Every row gives one point. Examples show where two turns around zero, p and q, send a point. Where does a point land after both, in the order given? Backwards means that the second turn is done in reverse. Each puzzle has new turns, and all numbers are rounded.

Turn p:
| -.48 | -.05 | -.44 | -> | -.35 |  .17 | -.52 |
|  .21 | -.06 |  .21 | -> |  .13 | -.16 |  .23 |
|  .06 |  .03 | -.15 | -> |  .10 |  .03 | -.13 |
|  .09 |  .07 | -.38 | -> |  .19 |  .09 | -.33 |
| -.15 |  .20 |  .32 | -> | -.16 |  .19 |  .32 |
|  .27 | -.19 |  .44 | -> |  .09 | -.33 |  .43 |
Turn q:
|  .45 | -.11 |  .38 | -> |  .44 | -.30 |  .28 |
| -.12 | -.04 | -.60 | -> | -.14 |  .22 | -.56 |
| .10 | .05 | .14 | -> |  .11 | -.02 |  .14 |
| -.09 |  .29 |  .15 | -> | -.05 |  .21 |  .26 |
|  .05 | -.26 |  .11 | -> |  .02 | -.29 |  .00 |
| -.39 |  .07 | -.18 | -> | -.38 |  .18 | -.11 |
Where do these land?
p, then q: | -.39 | -.15 | -.18 | -> | -.36 |  .16 | -.22 |
p, then q backwards: | -.43 |  .29 |  .20 | -> | -.41 |  .37 |  .00 |
q, then p: |  .30 | -.21 |  .10 | -> |  .18 | -.33 | -.02 |
q, then p: | .14 | .19 | .16 | -> | .13 | .00 | .25 |
q, then p: |  .38 | -.12 | -.27 | -> |  .40 | -.11 | -.25 |

Turn p:
|  .03 | -.23 | -.44 | -.07 | -.18 | -.33 | -> |  .08 | -.18 | -.39 | -.17 | -.18 | -.38 |
| .03 | .13 | .33 | .35 | .14 | .06 | -> | .10 | .05 | .30 | .38 | .10 | .11 |
|  .13 |  .25 | -.16 | -.10 |  .19 |  .14 | -> |  .10 |  .30 | -.10 | -.11 |  .20 |  .08 |
|  .03 |  .16 |  .23 | -.19 | -.17 |  .07 | -> | -.04 |  .12 |  .25 | -.17 | -.16 |  .13 |
|  .08 | -.28 | -.02 |  .00 |  .09 | -.03 | -> |  .07 | -.27 | -.09 | -.02 |  .09 |  .02 |
| -.21 | -.03 |  .30 |  .15 | -.35 |  .29 | -> | -.26 | -.03 |  .18 |  .22 | -.35 |  .30 |
| -.09 |  .01 | -.24 | -.14 |  .28 | -.19 | -> | -.05 |  .03 | -.16 | -.14 |  .29 | -.26 |
Turn q:
|  .08 | -.10 | -.21 | -.04 |  .08 | -.75 | -> |  .15 | -.22 |  .01 | -.01 |  .08 | -.75 |
|  .04 |  .05 |  .01 |  .38 | -.03 |  .21 | -> |  .20 |  .00 | -.13 |  .25 | -.06 |  .27 |
|  .13 | -.11 |  .16 |  .22 | -.19 |  .16 | -> |  .23 | -.08 |  .11 |  .05 | -.14 |  .27 |
| -.07 | -.15 | -.09 | -.19 |  .27 | -.14 | -> | -.19 | -.16 | -.05 | -.10 |  .24 | -.18 |
|  .06 |  .62 | -.02 | -.09 | -.16 |  .16 | -> |  .01 |  .65 | -.08 |  .01 | -.14 |  .04 |
|  .07 | -.11 |  .00 | -.16 |  .08 |  .22 | -> | -.09 | -.03 | -.04 | -.21 |  .09 |  .19 |
| -.12 | -.10 |  .23 | -.03 |  .09 |  .07 | -> | -.12 | -.07 |  .19 |  .05 |  .12 |  .13 |
| -.20 | -.10 | -.08 | -.09 | -.13 |  .06 | -> | -.21 | -.09 | -.01 | -.02 | -.18 |  .02 |
Where do these land?
q, then p backwards: | -.14 | -.01 |  .00 | -.24 | -.12 |  .04 | -> | -.19 |  .05 |  .06 | -.17 | -.14 |  .01 |
q, then p: |  .16 | -.11 |  .38 | -.26 | -.29 |  .01 | -> | -.06 | -.05 |  .44 | -.25 | -.10 |  .26 |
p, then q: |  .00 |  .24 | -.06 |  .07 | -.07 |  .09 | -> |  .06 |  .24 | -.05 |  .10 | -.07 |  .00 |
q, then p backwards: |  .18 | -.13 |  .14 |  .15 | -.28 |  .10 | -> |  .31 | -.05 |  .20 |  .01 | -.20 |  .06 |
p, then q: | -.09 | -.08 | -.19 | -.12 | -.18 |  .01 | -> | -.15 | -.02 | -.08 | -.08 | -.21 | -.12 |
q, then p: |  .15 |  .03 | -.17 | -.16 |  .20 | -.12 | -> |  .03 |  .02 | -.07 | -.20 |  .20 | -.22 |
q, then p backwards: | -.05 | -.10 |  .00 | -.13 |  .33 |  .15 | -> | -.14 | -.13 | -.04 | -.14 |  .28 |  .16 |
q, then p backwards: | -.21 |  .16 | -.09 |  .69 |  .40 | -.27 | -> | -.03 | -.13 | -.21 |  .78 |  .33 | -.08 |
